Each row is a point. To make a cloud, some directions were put in groups of two or more. Within a group, all points are equally far from the middle, so they leave a hole (a ring in 2 directions, a hollow ball in 3). The other directions are filled evenly. Then the cloud was stretched, turned, moved and blurred a little. How many holes are there, and how many directions does each take, smallest first?
(in the rows, 128 means zero)

Cloud, 22 rows:
[[157 153 185]
 [ 85 119 146]
 [140 148 189]
 [198 168 111]
 [164 152 184]
 [127  70  78]
 [214 103 113]
 [150 145  71]
 [185 132 180]
 [204 149  89]
 [158  80  66]
 [174 173 161]
 [ 92  68 129]
 [191 135  71]
 [122 113 193]
 [ 92  97  98]
 [177 153 178]
 [ 87 100 110]
 [177 154  75]
 [136  56  89]
 [106  70  94]
 [203 134 162]]
Holes: 1 (3)

Cloud (31 x 4):
[[ 66  97  91  92]
 [ 48 117 183 104]
 [158 106  50 142]
 [157 145  98  97]
 [106 181 139 164]
 [173 156 186 179]
 [184 130 170 113]
 [105 185 140 158]
 [ 85 174 140 165]
 [174 137 122 192]
 [ 33 144 166 121]
 [160 146 107 187]
 [ 51  83 134  96]
 [182 179 139 157]
 [141 122 209 176]
 [102  61 146 106]
 [ 60  53 141 141]
 [ 83  81 200 148]
 [205  96 145 143]
 [174 185 152 155]
 [ 44  69 104 120]
 [150 165 137 185]
 [100 124  84 179]
 [ 66 161 180 160]
 [178  68 114 180]
 [ 98 154 120 179]
 [120 137  57 145]
 [201  88  98 164]
 [114  44  91 163]
 [120  63 181 139]
 [144 185 152 109]]
Holes: 1 (4)

Cloud (49 x 6):
[[135 142  83 176  88 164]
 [100 186 142  94  98 156]
 [ 51 146 123 148 135 115]
 [130 119 146 189 157 216]
 [110 123 132  99 134 246]
 [ 91 169  65  71 110 167]
 [106  63 178  38 121 170]
 [ 76 162 118  80  75 155]
 [156  98  98 159 113  39]
 [ 64 136 119 174 128 102]
 [133 155 128 199  87 145]
 [134 173 123  42 118 126]
 [133 109 113  81 203 153]
 [170 153 158 135 108  52]
 [120 194 149 125 109 127]
 [ 90  87 130 201 145 129]
 [147  83  81 144  72  82]
 [166 136 157 131  96  41]
 [156 102 165  25 113 149]
 [140 157 189  53 140 167]
 [127  87 207 158  88 132]
 [141  97 130 180  59 126]
 [191  85 134 104  99 126]
 [163 126 164 127  87  45]
 [139 143 168 191 207 133]
 [101 139 124  57 204 164]
 [ 99  68 133 110 125 220]
 [156 104 161 148  67  61]
 [138 184 106 190 126 100]
 [139 127 200 145 196  98]
 [137 185 169  86 118 131]
 [195 122 158 155 101  72]
 [156  93 165 169 187  88]
 [165 141 222 115 140 117]
 [142  72 205 161 149 101]
 [120  86 211  55 100 135]
 [ 94  79 176  43 157 123]
 [133 100 130 168  94 204]
 [ 95  75 180  46  97 182]
 [ 58  81  86  62 128 143]
 [ 65 128  57 104 155 182]
 [175  96 155  71 148 172]
 [138 129  69 104 183 117]
 [ 95 106 103 182 170 193]
 [110  87  66  68  65 121]
 [137 181 134 187 105 126]
 [ 79 133  43 123 145 169]
 [ 97  82 153  54  84 202]
 [ 60 156 104  76 183 179]]
Holes: 3 (2, 2, 2)
